Each row is a point. Any point is a mix of the corners, with weights that add up to 1. It lies inside the corners' shape when no weight is negative. Say inside or outside, and name the corners with a negative weight.

Corners:
(1): [-0.3  9.1 -0.6]
(2): [-3.4  3.5  1.0]
(3): [ 3.1 -4.5  3.9]
(4): [ 6.8 -0.5 -7.1]
Points:
[-2.7  3.3  0.7] -> inside
[ 3.4 -3.0  1.7] -> inside
[ 0.0  5.6 -1.0] -> inside
[ 0.7 -0.6 -0.9] -> outside (1)
[ 2.3 -0.9  2.2] -> inside
[-1.2  3.6  4.5] -> outside (4)
[ 4.2 -2.5  1.0] -> outside (2)
[ 5.2  0.6 -2.0] -> outside (2)

Corners:
(1): [-0.3 -2.8  3.3  5.7 -0.1 -1.1  4.8 -0.2  0.4]
(2): [-3.4 -3.3 -1.4 -3.4 -4.7 -3.1  3.4 -1.4 -0.4]
(3): [-1.8 -2.7 -3.4 -7.2 -4.6  1.6 -3.8  6.1  4.1]
(4): [-1.8  1.7  1.6 -1.1  6.2 -2.9 -1.4 -2.6  1.9]
(5): [-4.3 -5.5 -6.6 -5.8 -3.5  4.6  3.3  2.6  5.4]
(6): [ 2.0  6.5 -7.9  3.1  6.1 -1.3 -4.4 -5.4  0.4]
(7): [ 5.9  2.0 -5.9 -0.3  9.8 -0.5 -4.3 -3.4 -4.6]
(8): [ 0.8 -0.9  0.3  3.1  0.9  2.7 -0.1 -6.4 -1.9]
(9): [ 2.5 -5.1 -0.5 -4.0 -2.6  0.1  2.2 -2.4  5.8]
(10): [ 4.6  8.2 -2.7 -0.4  4.3  2.3 -0.1 -3.5 -2.9]
Points:
[-0.5 -3.7 -1.3  2.7  1.7 -0.2  3.7 -3.6  1.0] -> outside (3, 10)
[ 0.1 -1.6 -1.6 -2.1 -0.8  0.0  1.4 -2.1  1.5] -> inside
[ 1.1  1.8 -2.3  0.5  2.4  0.1  0.1 -2.0  0.0] -> inside
[ 1.1 -0.5 -1.8 -2.3  1.5  0.1 -0.1 -1.3  0.5] -> outside (6)
[ 1.4 -2.0 -2.2 -2.7  2.0  0.4  0.0 -0.9 -0.1] -> outside (6)
[ 0.7  2.3 -3.8 -0.1  3.4 -0.8 -2.1 -2.8  1.3] -> inside
[ -5.2  -6.0  -7.8 -10.6  -3.5  -1.5   0.3   4.3   6.5] -> outside (1, 8, 10)

Corners:
(1): [ 1.4  2.4  4.1  2.7 -0.4  1.2  0.4 -2.2  0.7  6.2 -4.6  5.8 -5.9 -5.3
 -0.2 -0.5  1.8 -1.1]
(2): [ 2.3  0.1 -1.9 -2.1  3.0 -0.1 -4.8 -4.5  2.1 -5.2 -6.5 -3.4 -1.5  6.6
  4.7  1.5  1.1  2.0]
(3): [-5.4  3.5  4.9  7.2 -3.0  2.3 -5.6 -3.4 -0.9  3.7 -3.4 -1.3  5.0 -0.4
 -0.2 -6.2  3.6 -2.2]
(4): [-2.3  7.0  5.0  5.0 -3.7 -7.8 -4.1  0.3  5.2  5.0  2.0  1.7 -2.8  0.3
 -3.0  4.3 -1.0 -2.0]
(5): [ 7.1 -0.6 -2.4 -2.7 -5.6 -2.8  0.2  5.9  0.2 -5.2 -5.5  8.3  1.5  1.9
  2.0 -2.2 -1.0  2.0]
(6): [ 4.3  2.5 -7.4 -4.8  3.6  4.3 -3.9  0.9 -2.2 -1.3 -2.6 -2.2  2.7 -0.2
 -5.1  3.2 -1.4  0.2]
(7): [ 7.2  3.9 -6.8 -3.5 -2.2  2.9  0.5 -8.0  2.2  3.9 -2.5  3.0  3.2  4.4
 -5.3 -5.2  2.4 -0.6]
(8): [-3.7 -1.1 -3.0 -5.3 -5.2 -0.4 -2.8 -1.2  5.9 -3.6 -6.6  0.0  2.6 -4.0
 -4.9 -4.0  1.2 -1.0]
(9): [ 3.5 -4.1  3.9 -6.3 -4.9 -5.5 -3.2 -1.1 -2.7 -0.4 -1.9 -1.4 -6.3 -7.0
  4.3  4.5 -8.9  0.1]
(10): [ 2.6  0.1  4.3  6.7 -1.5 -8.0 -1.2 -5.1 -3.8 -3.1 -5.1 -3.1  2.6  1.3
 -4.0  5.2  3.5 -3.7]
(11): [-1.7  5.5 -5.6  5.8 -0.7 -2.9  3.4 -5.2  6.8 -2.8 -7.6  0.4 -4.6  3.5
  3.8  0.5 -5.5 -3.8]
(12): [ 1.9  5.5 -1.4  7.2  1.2 -4.1 -1.7  5.5  8.5  6.4  3.1 -3.5  4.3  1.9
  1.9 -3.7  1.5 -1.0]
(13): [-0.2 -0.5  5.1  4.9 -4.7  2.3 -1.2 -6.1  2.2 -2.8 -3.7  3.6  1.9  0.4
 -4.0  2.7  1.9 -6.2]
(14): [ 4.8 -0.4 -3.8 -2.2 -4.7 -1.7 -2.5  5.4  6.8 -0.6  0.5 -1.4 -6.1  5.3
 -3.2 -5.7 -3.6  7.6]
(15): [ 1.1  3.4  3.5 -0.8  1.6  0.3  0.0  1.9  0.0  4.8  5.1  3.6 -5.0  5.3
 -3.2 -5.5 -1.8 -3.9]
(16): [ 6.2  5.4  3.2 -0.7  2.0  2.3  4.6 -0.1  3.7 -4.0 -0.5  6.7  1.7  6.8
 -6.3 -2.7  0.0  5.5]
(17): [-0.3 -0.5  6.3 -2.7 -5.4 -2.5  4.9  4.4 -3.6  8.1 -0.8 -1.0  1.4 -0.1
  3.6  5.7 -3.9 -4.0]
(18): [ 3.0 -1.8 -8.3  2.3  6.0 -6.1 -3.3 -0.8  4.4  3.0 -1.4  2.1 -0.4 -0.8
  0.9  4.2 -3.8  6.7]
(19): [-0.3  2.9  1.1  3.4 -3.8 -2.6  3.5  1.8  0.9 -1.5  3.7  7.2 -4.7 -2.4
  1.7  1.5  1.2  0.9]
Points:
[ 2.3  0.1  0.9 -1.6 -1.2 -1.7 -2.5 -2.5  0.4 -0.4 -4.1 -0.3 -1.0  0.9
 -1.0  0.7 -2.1 -0.4] -> outside (12, 19)
[-3.8  1.1  2.3  4.0 -7.4 -3.9 -0.6  4.9  3.0  3.2 -0.7  2.6 -1.4 -8.2
  3.6  3.0 -3.5 -0.4] -> outside (2, 7, 10, 15, 16)
[ 1.0  2.5  1.1  0.2 -2.4 -0.7 -0.7 -0.7  2.0  0.2 -1.7  1.5 -0.8  1.4
 -1.7 -1.4 -0.3 -1.0] -> outside (18)
[ 3.7  1.6  0.4  2.3  1.4 -3.9  1.1  0.1  0.6  0.1 -1.1  3.6 -2.8  0.3
  1.3  4.8 -2.1  0.5] -> outside (3, 7, 8, 14)
[ 1.9  1.1 -0.4 -1.4 -0.6 -1.8 -1.8 -0.2  0.4 -0.9 -3.6 -0.3 -1.7  1.0
 -1.3  1.4 -2.9  0.8] -> outside (7, 12, 13, 19)
[-0.1  2.8  2.4  0.9 -3.1 -1.9  0.7  0.8  4.6  3.0  0.1  3.7 -2.9  1.3
  0.7 -2.0 -2.1 -0.5] -> outside (6, 10)
[ 1.3  2.1 -3.0  1.7  1.9 -2.4 -1.5 -0.5  2.4  1.6  0.6 -4.5  1.9  2.9
 -0.1 -1.3 -0.5  0.9] -> outside (1, 4, 5, 13)
[ 2.5  1.7 -1.7  1.1 -1.0 -1.8 -1.3 -1.1  0.5  2.2 -1.8  0.5 -1.2  0.6
  0.7  1.2 -1.2 -1.1] -> outside (8, 16)
[ 0.7  2.0 -2.0  1.4 -0.2 -3.5 -2.0 -2.6  4.7 -1.6 -2.2  2.2  0.3  1.2
  1.8  0.0 -1.9 -0.3] -> outside (1, 6, 10, 14, 17)

Corners:
(1): [  3.3  -1.5   0.9   0.5   0.2  -3.2  -3.0  -0.1  -2.5  -8.8 -11.1   3.2
  -2.4  -2.7   2.0   0.8   2.6   0.1  -4.3   1.5]
(2): [ 1.7  1.5  9.9 -3.6  2.7 -1.6 -1.1  1.6  0.4 -4.2  0.3  1.9 -4.0  2.5
  1.0  2.9  0.4 -2.3 -0.2 -5.6]
(3): [ 1.2  4.7  0.2  1.4  6.3 -2.2 -3.6  1.6 -2.1  0.8  0.8  1.5 -1.3  9.6
 -3.8 -2.6 -1.0 -1.8 -3.3  4.4]
(4): [-2.0 -2.2 -1.6  0.5  3.7 -0.7 -3.5 -1.6 -3.6  4.1  1.2 -2.7  0.4 -0.5
  1.3  0.6  3.0  2.0 -2.4  0.8]
(5): [-4.7  1.8 -2.8  1.8  1.1  0.9 -0.6  1.9  1.5  0.0  5.2  2.5 -5.4 -3.1
 -1.3  2.0  4.6 -0.2 -4.9  0.5]
(6): [-1.5  2.2  0.0 -7.3  3.1 -1.4 -2.9  2.3  1.0 -0.9  1.0  5.6 -4.6 -4.9
 -3.5  1.4  4.0  1.5 -1.1  2.9]
(7): [ 0.3 -0.7 -2.9 -0.1 -4.6  2.6 -3.8  2.5  6.9 -5.0  4.0  2.2  2.1  1.2
  1.0  1.4 -4.5  4.9  0.7 -1.7]
(8): [ 2.8  1.0  0.4 -1.9 -3.1 -2.4 -4.8  1.5 -3.2  2.5  2.8 -2.7 -5.0  1.4
 -3.0 -0.7  5.4  6.1 -5.9 -7.9]
(9): [-3.5  5.8 -3.5 -2.4 -3.6 -1.4 -3.2 -0.4 -2.9  1.1 -5.6  4.7 -2.6 -3.4
 -1.7  0.9  4.6 -3.3  2.9 -0.2]
(10): [-6.6 -0.9  1.9 -3.1 -3.2  0.2 12.8  1.3 11.5  2.4  3.6  3.7 -2.4  3.4
 -0.4 -2.6  4.7 -0.5 -3.3  3.0]
(11): [  1.9   0.2  -0.6  -0.5  -2.4   1.4  -1.4  -1.5  -3.6   3.5   3.7   5.4
  -4.4  -0.7  -1.8   1.5 -13.9  10.5  -0.6  -2.2]
(12): [ 3.1 -1.0 -1.1 -5.9 -4.7 -1.1  2.7  0.1 -3.6  0.5  0.8 -1.1 -3.4 -2.5
 16.3 -3.0  1.9 -2.9 -1.0  1.7]
(13): [ 3.7  0.0 -4.1 -0.9 16.0  2.1 -1.7 -0.4  6.5  2.0  1.3 -1.0 -2.8 -2.4
  0.6 -6.8 -4.5 -0.9  1.0  0.2]
(14): [ 2.0  1.7 -1.3 -0.2 -4.6  6.4 -1.0 -2.4 -1.4 -5.7  4.4  1.4 -2.5 -0.6
  0.2  1.5  5.5 -2.0 -3.1  2.2]
(15): [-1.3 -3.7  6.0  1.0 -2.3 -2.3 -1.5  2.0 -3.2  0.5  2.9  6.4 -3.4 -0.3
 -3.5 -3.1 -0.3  3.3 -2.9 -2.7]
(16): [ 3.3 -3.1 -2.7  1.9  1.5 -1.7  7.0  4.6  0.9  1.9  1.7  2.0  0.1  1.2
  1.5 -0.8 -2.0 -2.5  0.0  0.7]
(17): [-2.9  3.6  2.4  2.2 -3.2 -3.0  6.2  0.9 -3.9 -1.4  4.8  3.1  2.8 -1.8
 -0.3  0.8  5.2  2.5 -3.4  1.0]
(18): [-0.2  4.4  7.0 -5.8 -3.4  7.9 -0.6  4.0 -3.2 -1.7 -2.2  5.7  0.0  0.2
  6.3  1.9  1.9 -3.1 -3.2  0.4]
(19): [  1.1  -0.7   2.7   4.1  -3.8  -3.1  -0.5   7.5   0.5   1.6 -11.4  -7.9
  -5.0  -3.3   3.5  -6.1   1.4  -0.6  11.2   3.5]
(20): [ 2.8  4.0 -1.4  3.2 -5.4 -2.3 -3.2 -2.1 -3.1  4.9  2.7  5.0  0.4 -3.6
 -3.1  3.9  1.6  0.5 -2.3  2.9]
(21): [ 0.6  3.3 -2.5  0.5 -1.7  1.9 -2.7  1.5  0.2  1.6  2.4 -1.9 -0.4 -6.3
 -2.6 -0.1 -6.4 -4.0 -0.8  3.7]
Points:
[ 1.8  0.8 -1.6  0.8  0.9 -1.1 -1.6  1.5 -3.8  1.5 -1.3 -0.2 -2.3 -2.9
  1.3 -2.0  0.9  0.1 -0.3  1.7] -> outside (2, 7, 10)
[ 0.5  0.3  1.1 -0.4  0.4  0.1  0.7  1.3  0.5 -0.4  2.0  1.2 -1.9 -0.2
  1.1 -0.6  0.9  0.8 -2.6  0.4] -> outside (9)
[-0.5 -0.6  2.3  0.1 -1.4 -1.2 -1.0  1.4 -1.7  0.4  1.1  3.7 -2.5 -0.9
 -1.3 -1.4  0.5  1.3 -1.6 -0.7] -> inside
[ 2.8  3.9 -1.6 -0.9  2.8 -0.5 -7.8 -2.7 -3.1 -1.2  9.0  5.7  2.0  1.0
 -9.4  4.3 -4.6  4.5 -4.1 -4.6] -> outside (1, 5, 10, 12, 18, 19)
[ 1.0  1.3  0.8 -0.3 -0.1  1.1 -1.9  2.3  2.4 -0.6  0.0  2.9 -3.7 -0.1
 -3.4 -0.8 -1.8  0.3 -0.6  0.0] -> outside (4, 12, 17)

Corners:
(1): [-3.5 -0.7 -1.3  1.6  4.1 -2.0  4.4 -0.2 -5.0  0.7  1.2  5.3  2.2  2.7
  8.1  7.4  4.7  4.1  2.5  7.6]
(2): [-6.2  1.0 -6.3 -1.0 -2.1 -1.4 -0.2 -1.8 -4.1 -5.6 -1.8 -3.3  0.1  4.5
  4.4  6.9  2.4  7.0  4.4  6.9]
(3): [-5.0  3.3  2.4 -1.9  3.3 -3.9 -3.4 -4.8  1.2  1.9 -3.4  1.2 -1.8  8.2
  1.7  2.8 -1.7  2.8 -4.3  6.7]
(4): [ 8.6  4.4 -0.2  0.0 -4.7  1.0  0.8  0.0  1.9  5.5  2.6 -0.6  5.3  1.6
 -5.7 -1.8  2.2 -3.4 -1.3 -0.2]
(5): [-3.3 -0.9 -3.2  1.5  1.8 -6.6  3.0 -3.2  1.2 -1.9 -6.0  3.4 -0.6  0.1
  1.5  8.9 -1.2  8.0  1.6  3.0]
(6): [-8.2 -1.7 -1.1 -3.3  1.0 -5.7  2.5 -1.3  0.6 -1.2  2.0  3.9 -4.7  6.2
  3.1  7.6  4.5  5.8  5.5  4.4]
(7): [-8.0 -0.1 -2.9 -7.2 -3.7 -5.8 -0.7 -0.9 -4.0  1.2  0.0  1.5  1.1 -1.8
  5.9  4.0  2.6  3.9 -1.4  3.7]
(8): [  1.7  -0.7  -1.1   0.8  -1.7   1.7   1.7   3.6  -1.5   2.6   0.7  -2.0
   1.2   1.4  -5.5  -3.0  -4.9 -12.0  -1.2  -0.4]
(9): [ 1.8  1.1 -3.4 -3.8  0.6  1.2  1.5 -1.1  4.9 -1.5  2.9 -0.5  8.1  0.5
 -0.7 -3.1 -3.4 -7.6 -0.4  0.2]
(10): [-7.5 -1.3 -6.2  0.8 -1.2 -5.1  0.8  0.6  1.2 -2.6  2.6  4.2 -2.9  0.8
  3.5 -2.6  3.9  9.0  2.0  6.8]
(11): [ 4.4  6.3  0.1 -3.9 -1.5  5.1  2.4  1.9  4.6  6.3 -2.9 -1.7 -0.7  0.2
  1.5 -1.6 -4.7 -6.3  3.2  0.9]
(12): [-3.3  2.3 -2.0 -0.1 -2.6 -1.0  4.3 10.0  6.0  2.4 -0.8 -4.8  1.6  3.6
  0.1  1.3  3.6 -0.6 -4.7  1.4]
(13): [-9.8  1.7  1.9  1.4  0.9 -5.5  0.6  0.7 -2.4  1.1  0.6 -0.5  1.8  2.8
  5.0  2.6  0.3  8.0  4.6  0.2]
(14): [-3.9 -3.8 -4.0 -5.0  0.4 -3.8 -0.5  5.7 -1.8  3.3  1.2  2.9  0.3  7.0
  2.4  3.9 -2.0  9.8  2.9  5.5]
(15): [ 6.1  2.5  3.6 -2.4 -1.2  1.5 -2.4  5.8  2.7 -4.2  1.9 -3.2 -0.4 -3.1
  0.9 -2.9  2.0 -3.9 -3.7 -1.2]
(16): [ 2.7  1.6 -3.2 -0.7  1.5  4.0  2.2  1.6 -0.8  0.1 -0.7 -2.4 -1.2  1.7
  0.6 -2.0  2.6 -0.2 -4.9 -7.9]
(17): [ 1.5  5.5 -0.5  0.1  0.1  4.6 -0.6  0.4  3.6  2.2  7.3 -4.7  0.8 -3.1
 -2.3  1.8 -3.0 -3.2 -4.0  0.8]
(18): [-4.7 -5.9 -6.3  3.0  3.8 -6.6 -2.8 -2.8  0.6  4.2 -2.5 -3.2 -1.2  4.6
  7.5  6.4  3.0  3.8  3.9  3.4]
(19): [ 2.5  2.5 -1.8  0.0 -0.8 -7.6  5.5 -5.8 -0.1  1.9  3.0 -2.5 -2.1  7.6
  6.8  3.7 -5.0  0.4 -2.2  3.0]
(20): [ 3.9  9.4 -4.4 -2.6  4.6 -2.1  1.5  6.1  1.0  2.9  1.2 -3.5  1.2  1.6
 -2.4 -2.1  0.7 -4.3 -1.1  0.3]
(21): [ 2.3 -1.0  3.3 -4.6  4.1  2.0  5.7  1.5  0.3  3.1  1.0 -6.5  2.2 -1.5
 -3.5 -2.9 -1.6 -1.7 -0.4  3.0]
Points:
[ 0.5  4.3 -1.2  1.2  0.5 -1.6  0.5 -0.1  2.8  0.8  2.2 -1.5  0.4  2.1
  1.1  2.5 -1.4 -1.6  0.0  3.2] -> outside (7, 14, 16, 21)
[ 0.6  5.1 -0.5 -3.8 -2.9 -2.3  0.5  5.4  1.3  3.5 -3.4 -2.4  0.1  2.6
 -1.7 -2.4 -4.0  1.0 -1.3  3.4] -> outside (1, 6, 9, 16, 17, 18)
[-4.3  2.9  1.2 -3.3 -2.6 -3.8 -0.3  2.7 -3.4 -0.3  3.6 -1.2  1.7  1.7
  0.6  1.2  1.0  3.5 -3.4  6.1] -> outside (5, 6, 9, 11, 16, 18)
[-1.5  1.5 -1.5 -1.8  0.6 -1.1  0.6  0.6 -0.7  1.2  1.7 -1.0  0.5  1.9
  2.1  1.2  0.2  0.6  1.0  2.6] -> outside (5, 12)
[-1.5  0.4 -3.7 -0.7  0.6 -3.9  0.6  1.3  2.3  4.6  0.6 -3.0  1.2  2.7
 -0.8 -0.5 -2.0  1.1 -2.2  0.0] -> outside (1, 2, 6, 11, 15)
[ 0.3  2.4 -1.6 -1.6  0.8 -2.0  0.7  1.9  2.2  2.9  0.9 -1.5  0.3  1.7
 -0.4 -0.1 -0.7 -0.7 -1.2  0.6] -> outside (1, 2)

Corners:
(1): [  1.2   5.1   3.7   2.3  -4.0   2.0   0.4  -1.9  -1.6   1.5  -5.8   5.3
   3.1 -10.2  -1.7  -4.0  -3.0   2.0  -4.7   4.2]
(2): [-2.8  5.4 -7.3  2.3 -4.5  5.8  0.3  0.0 -3.1 -1.3 -5.2 -4.2 -2.9 -0.5
  3.7  0.5  2.4 -4.3 -3.6  0.8]
(3): [-0.2 -1.7  5.0 -3.6  2.2 -3.6 -3.9 -1.9  7.2 -4.6  0.5 -2.9 -1.5  0.7
 -7.8 -9.4 -0.3 -2.4 -3.9  2.7]
(4): [-0.6 -4.8  5.5  2.2  3.5  1.0 -1.8 -4.0  2.4 -0.3 -0.1 -6.1  6.7  0.5
 -1.3 -2.2 -0.7  4.3  2.2  3.5]
(5): [ 0.4 -4.9  2.3 -1.5  5.5  0.5 -3.2  1.9  1.4  4.0  2.0 -4.2 -3.7  2.8
 -1.1 -8.2  2.0  3.9  0.0 -3.0]
(6): [-0.7  6.4 -5.0  2.1 -7.0  2.2  7.8 -0.5 -2.1  1.3 -7.2  4.3 -3.5  1.5
  3.0  5.1  2.3 -0.6 -0.6 -1.4]
(7): [-1.7  5.8  2.5 -3.0 -5.2 -0.9  3.6 -7.7 -1.7  4.0  2.3  1.9 -3.0 -5.8
 -0.2 -1.4 -3.9 -2.2 -2.6 -1.6]
(8): [ 3.9  5.6  1.9  1.0 -3.0  4.3 -2.4 -5.6 -1.0 -0.5 -2.5  0.3  2.6  0.6
 -0.2 -3.0 -0.4  0.3 -5.9 -2.2]
(9): [-1.0  2.8 -1.7  5.7 -3.4  2.2  6.2  2.2 -6.9 -4.8 -2.0  1.9 -3.1 -2.6
  1.3  4.8 -5.1 -1.6 -2.0 -0.3]
(10): [ 4.5 -0.6 -3.5  2.4  3.5 -3.2 -0.9  2.4 -4.6 -4.9 -3.4  3.0 -4.9 -1.0
  6.0  0.3  4.8 -5.1  3.4 -5.6]
(11): [-0.7 -3.7  3.6  0.7  1.7 -2.3 -3.7  1.1  4.2 -2.5  4.7  0.5  4.3  7.2
 -0.2 -6.5 -0.9 -0.5  4.3  2.1]
(12): [-1.8 -3.1  9.1 -1.7  1.9 -0.3 -0.2  3.7  0.6  0.5  4.2 -4.0  2.0  4.8
 -2.4 -6.3  1.5 -3.1 -2.3  1.4]
(13): [ 2.2 -1.1  1.8  3.7 -0.1 -4.8 -3.5  3.2  4.9 -0.4 -0.2 -0.1 -0.4  2.3
 -4.3 -4.4  2.2 -7.0  5.2 -0.4]
(14): [ 0.0 -9.5  3.6 -3.8  4.1 -3.7 -7.6  3.2  5.4 -3.1  3.2  1.3  2.4  6.5
 -1.9 -2.6 -0.9 -9.1  3.3 -1.9]
(15): [-2.6  2.3 -6.0  6.8 -4.5  4.5  5.3 -3.5 -3.7 -3.9 -0.9  4.2 -4.6 -2.8
  3.3  2.7  3.2 -3.1 -0.4 -0.3]
(16): [-4.0 11.2 -2.2  3.7 -3.4  2.1 -0.6 -2.2 -5.6  3.5 -2.0  4.2 -4.4  0.3
  4.2  6.3 -0.9  0.1 -1.1  0.8]
(17): [ 3.9 -8.2  6.9 -7.6  6.0  1.9 -2.1  4.1  3.9 -2.6  7.3 -0.5 -0.6  5.0
 -3.1 -4.7 -1.3 -0.9  8.4 -0.4]
(18): [-1.3  4.1 -0.8  1.1  3.9  4.8  6.7 -1.3 -2.1 -0.8 -3.7  1.6 -5.5 -2.0
  8.4  2.4 -3.3 -3.7 -0.2 -5.8]
(19): [ 0.6  4.3 -2.2  4.8 -0.4 -0.3  5.3 -5.4 -2.9  2.1  2.4  3.1  1.2  1.2
 -4.9 -1.3 -3.7  1.1 -6.2  4.8]
(20): [-3.0  8.1 -6.3  3.3  0.7  2.3  1.6 -0.8 -5.0 -3.9 -5.7  1.5 -1.4  0.2
  1.4  3.4  1.5 -4.6  0.0 -7.2]
(21): [ 0.7 -3.6  0.6 -1.6  4.3 -0.5  0.1  5.9  6.7 -1.8  4.5 -5.4 -0.5  1.6
  1.3 -0.7  1.4 -1.1  3.5 -4.7]
Points:
[-4.2  3.4  0.2  2.0 -1.1  3.1  2.7 -2.1 -2.6  0.1 -2.9  0.1 -1.6 -1.0
  2.9  0.8 -2.2 -0.4 -2.6  0.1] -> outside (8, 10, 13, 17, 19, 21)
[ 0.3  2.1  1.0  1.0  2.8  2.2  1.8 -1.1 -0.1 -0.7 -1.1  0.6 -1.2  0.4
  2.0 -1.4  0.2  0.8 -0.4 -1.9] -> outside (2, 7, 9, 13, 14)
[ 0.4  3.5 -0.3  0.1 -1.6  1.3  1.7  1.0 -1.9 -0.3 -0.8  1.3 -2.3 -0.2
  0.9  1.1 -0.7 -4.5 -0.2 -1.8] -> outside (3, 4, 5, 11, 15)
[-0.3  1.8  0.5  0.7 -0.8  1.1  1.3 -0.9 -1.1 -0.6 -0.6  0.8 -1.2  0.6
 -0.1 -1.1 -0.5 -1.9 -0.8 -0.3] -> outside (21)
[ 0.6  2.2 -1.4  2.3 -2.6  1.1  1.8  0.4 -2.0 -2.3 -1.5  2.5 -0.2  0.1
  0.8  0.3 -0.2 -3.1  0.0 -0.8] -> outside (3, 4, 5, 16, 18)
